Every row gives one point. To make a cloud, some directions were put in groups of two or more. Within a group, all points are equally far from the middle, so they leave a hole (a ring in 2 directions, a hollow ball in 3). The other directions are filled evenly. Then the cloud was stretched, turned, moved and blurred a little. How many holes are there, and how many directions does each take, smallest first?

Cloud:
[[ 26 -43]
 [-27  -5]
 [-29 -57]
 [-16 -41]
 [  1 -66]
 [ -8 -22]
 [ 17  -7]
 [ -6 -31]
 [-27 -51]
 [ 38  11]
 [ 19  -3]
 [ 42 -22]
 [ -9 -56]
 [ 29  -7]]
Holes: 0

Cloud, 15 rows:
[[-10  32]
 [ -6   4]
 [ 18 -22]
 [ 57 -15]
 [ 56 -16]
 [ 13  37]
 [ 10  62]
 [  0 -54]
 [  5 -35]
 [ 36 -26]
 [ 59  11]
 [  7  27]
 [-13  29]
 [  0  45]
 [-28 -19]]
Holes: 0

Cloud (19 x 3):
[[ 26 -27  28]
 [ 30 -49  -1]
 [ 12  31  26]
 [-14 -33 -52]
 [-43   1 -10]
 [ 41  16 -16]
 [ 28  22 -24]
 [ 47  -5   6]
 [ 11 -23  47]
 [-38 -36  24]
 [  1 -21  60]
 [ 13 -54  -5]
 [-25 -10 -37]
 [ 13  12  58]
 [-39  35  14]
 [ 30 -50  -3]
 [-52 -28  42]
 [  2 -55 -13]
 [ 32  21 -20]]
Holes: 1 (2)

Cloud, 21 rows:
[[-17   3 -39]
 [  0 -48   7]
 [-52 -22 -12]
 [ 38  10 -28]
 [ 13 -27 -48]
 [  2  35  16]
 [-32 -18 -34]
 [ 54 -53   5]
 [-12   4   0]
 [ 17 -32   4]
 [ 20  -2  22]
 [ -4  43  45]
 [-49 -25  19]
 [ 14 -58  -2]
 [ -5 -43 -68]
 [-40 -21  -8]
 [ 25 -36  33]
 [-11 -44 -32]
 [  8   5  29]
 [-18 -15 -54]
 [ 12  19 -73]]
Holes: 0

Cloud, 20 rows:
[[-57  31 -20]
 [-27 -11  49]
 [-19 -13 -55]
 [-15  41 -29]
 [-30  24   0]
 [-38  19  50]
 [ 38  18 -43]
 [-28  -7 -47]
 [  8 -40  -2]
 [  0 -54  11]
 [-58  27   3]
 [ 10 -50  24]
 [  9  30 -33]
 [ 36  -3  24]
 [-40 -29 -12]
 [ 22  23  18]
 [-48  -8  -4]
 [-43  10 -41]
 [ 11   1 -47]
 [ 46 -24 -24]]
Holes: 0

Cloud (32 x 4):
[[-16  18  46   3]
 [-19 -61 -18  12]
 [-43 -33  -2  18]
 [ 27 -57 -33 -16]
 [  9  17  46   6]
 [-21 -42 -44 -37]
 [ 49 -42  -8 -21]
 [-15  37  37   3]
 [ -3  55  20  -5]
 [ 25 -10  38 -53]
 [ 21  22  29  16]
 [ 32 -14   5  29]
 [ 19  22 -53  -9]
 [-26  38  32   1]
 [ 20 -12  42 -50]
 [-31 -48   6 -24]
 [-35 -42 -13  23]
 [ -6  39  36   4]
 [-11 -66 -26  -9]
 [  4  59  10 -13]
 [-54  26   6   6]
 [-30 -38  -5 -44]
 [-17  61  12 -23]
 [-21 -29  37 -30]
 [-58  20  -6  11]
 [-34 -33  26  -9]
 [ 52 -37   8 -21]
 [ 47 -13  16 -47]
 [-53  21  10   8]
 [ 47 -31 -20 -33]
 [-51  17 -48 -28]
 [ 11  -1 -30  38]]
Holes: 2 (2, 2)

Cloud:
[[ 11   5  -1 -52]
 [-22 -19  35 -75]
 [-24  43   9 -57]
 [  1  40  -6  37]
 [  8  -2  70 -11]
 [ 26  -3  59   0]
 [-32  41 -10 -48]
 [-37  -6  17 -57]
 [  8  19   3 -52]
 [-12 -50  47  -3]
 [ 12 -59  20 -39]
 [-16 -40 -19   9]
 [ 25 -30  19 -58]
 [ 16 -64 -37  10]
 [ 14  -5 -17 -56]
 [-23 -34  12  38]
 [ -9 -10   6 -22]
 [ 46  20   6  33]
 [ 37  -1  53  20]
 [ 43  43  10 -12]
 [-31  17  16  -1]
 [  7 -11  27  30]
 [  3  16 -34   1]
 [-22 -19 -26 -31]
 [  6  18  15  29]
 [-44 -50  12  51]]
Holes: 0
